Every row gives one point. Each copy is the shape, with its points in the same order, turned, moved and blurred by noise. Is it also mirrored, or only turned?

Shape, 6 rows:
[[ 64  -7  50]
 [-22 -42 -37]
 [-19  11 -41]
 [-69 -15 -17]
 [ 81 -24  56]
 [ -3 -16   5]]
Copy 1, 6 rows:
[[   6  -84   11]
 [  36   42   17]
 [  15   31  -25]
 [ -12   59   27]
 [  20 -104   18]
 [   6   -4   14]]
Copy 1 is: mirrored
Copy 2 (6 x 3):
[[101   9  37]
 [-21 -41  12]
 [-21  19   5]
 [-48  -6  39]
 [104 -11  33]
 [ 12 -14  41]]
Copy 2 is: only turned

Shape:
[[ 76  43 -38  -5]
 [ 42  50 -42  53]
 [ 24 -47  -6 -44]
 [  3   5 -24  45]
 [ 34 -19 -69  53]
 [ 37  23 -13 -48]
 [-37  60 -18  23]
 [  0  62 -43  -2]
 [ -8   2 -55 -47]
 [ 15 -31  35 -47]]
Copy 1:
[[ 80  16  26  47]
 [ 59  72 -10  30]
 [  9 -58   1   1]
 [ 13  43 -31   9]
 [ 48  28 -67  31]
 [ 33 -21  43  29]
 [-27  72  16  28]
 [  7  45  24  53]
 [-13 -25   5  64]
 [ -1 -54  26 -27]]
Copy 1 is: mirrored
Copy 2:
[[ 68  37 -12 -70]
 [ 46   2  44 -75]
 [ 44 -32 -82 -17]
 [ 27 -46  23 -28]
 [ 66 -59  13 -77]
 [ 25  22 -57 -40]
 [-29 -11  32 -30]
 [ -7  13   6 -69]
 [-10 -24 -51 -67]
 [ 38 -19 -77  25]]
Copy 2 is: mirrored

Shape (12 x 6):
[[ -2  -3 -15 -32   4  97]
 [-77  33  24 -25  10 -43]
 [ 76  34   1  34   1 -48]
 [  1   1  -8 -19  45 -39]
 [-75  67  21   3 -65 -47]
 [ 24  11   9  60 -29  41]
 [-21 -49  19 -51 -21  61]
 [ 19  15  48  21   7   2]
 [-19  46 -23 -24  43  44]
 [ 59 -16 -87  24   6  19]
 [-58 -11 -23  74  43 -15]
 [ -5  61 -27  46 -17 -10]]
Copy 1 (12 x 6):
[[-46 -29  27 -30  37  39]
 [-28 103 -18 -10 -47 -15]
 [105  12   7  22 -22 -27]
 [ -1  28 -14  -7 -21 -68]
 [  4 117 -43   6 -54  53]
 [ 38  17  27  35  30  43]
 [-80 -28  35  10 -22  20]
 [ 31  34  47  15 -17  -5]
 [-26  23  -5 -57  31  -4]
 [ 34 -57 -42  26  48 -27]
 [-19  86 -10  54  41 -45]
 [ 39  59 -35  13  26  15]]
Copy 1 is: only turned
Copy 2 (12 x 6):
[[ 63   7  23  20 -14  41]
 [-94  17  48 -36  -7   3]
 [-32  64 -28  30  48 -76]
 [-47  -3 -18 -20  19 -29]
 [-90  72  83  -2 -35 -25]
 [  2  43  23  87  12 -14]
 [ 47 -24  79  -1   2  15]
 [-21  42  22  29  57  -9]
 [ -2  30  -6 -12 -16  46]
 [ 36  11 -63  41 -28 -55]
 [-94 -23  -8  66 -21  -2]
 [-59  69  -3  42 -28 -23]]
Copy 2 is: only turned
